Rows are points. Each copy is the shape, with its points in the same order, turned, moved and blurred by noise. Some copies are also mirrored. Which?
In the rows, 128 means zero.

Shape (6 x 2):
[[152 136]
 [105  66]
 [128 153]
 [ 86 114]
 [194 101]
 [108 154]]
Copy 1 (6 x 2):
[[146 140]
 [105  69]
 [116 154]
 [ 80 106]
 [192 112]
 [ 97 151]]
Copy 1 is: only turned
Copy 2 (6 x 2):
[[145 132]
 [ 97  54]
 [118 146]
 [ 79 106]
 [191  85]
 [106 147]]
Copy 2 is: only turned
Copy 3 (6 x 2):
[[134 156]
 [ 45 156]
 [131 121]
 [ 74 115]
 [123 208]
 [118  99]]
Copy 3 is: mirrored
Copy 4 (6 x 2):
[[150 124]
 [ 92  58]
 [132 142]
 [ 81 108]
 [187  81]
 [111 149]]
Copy 4 is: only turned

Shape (6 x 3):
[[ 96 153 108]
 [ 92 115  84]
 [120 146 197]
 [185 144 154]
 [106 102 121]
 [132 218 115]]
Copy 1 (6 x 3):
[[149 150 118]
 [181 124 127]
 [ 84 160 181]
 [ 71  95 149]
 [157 124 164]
 [ 82 155  72]]
Copy 1 is: mirrored
Copy 2 (6 x 3):
[[ 80 131 109]
 [ 97 173 103]
 [114  87 182]
 [165  76 127]
 [118 157 136]
 [ 78  61  84]]
Copy 2 is: mirrored

Shape (9 x 6):
[[134 195 162 147  99 102]
 [115 110 131  90 103 115]
 [137  97  99 124  67  79]
 [112 122 163 104 201 216]
 [153 193 122 112 198 158]
 [137 135 144  83 103  98]
 [166  79 174 110 116 135]
 [130 109  88 112 101 152]
 [122 124 162 152 217 126]]
Copy 1 (9 x 6):
[[109  88 203 141 103 149]
 [113 137 136  77  93 119]
 [129  80 121  86  67  86]
 [164 211 124 126 170 201]
 [134 112 129 142 184 208]
 [107 114 159  75 120 126]
 [187 143 154  67 118 117]
 [138 116  90  93  87 152]
 [153 162 137 164 186 129]]
Copy 1 is: mirrored
Copy 2 (9 x 6):
[[160 108  82 110 193 117]
 [119 103 106  89  95 100]
 [164 128 100 124  84  65]
 [ 65  68 180  96 129 206]
 [ 97 153 159  99 174 186]
 [142 120 104  71 117 105]
 [169  69 150  80  90 129]
 [117 125 113 136  78 131]
 [ 97  89 208 105 172 128]]
Copy 2 is: mirrored
Copy 3 (9 x 6):
[[167 164  93 103 126 164]
 [104 139 166 106  95 126]
 [145 144 137 114  51  88]
 [ 58 124 189 160 201 167]
 [119 179 140 139 219 121]
 [128 146 154  79 106 115]
 [143  87 193 113 118 141]
 [108 158 168 163  96 108]
 [ 93  80 118 141 198 126]]
Copy 3 is: mirrored
Copy 4 (9 x 6):
[[126 178 160 152 144  71]
 [129 140 120 113  89 127]
 [147  94 112 162  54  94]
 [117 127 145  68 201 195]
 [163 152 106  95 222 123]
 [139 151 132 100  89 100]
 [163  99 186 102  94 141]
 [151 120 103 146 114 155]
 [113  79 152  80 207 102]]
Copy 4 is: only turned
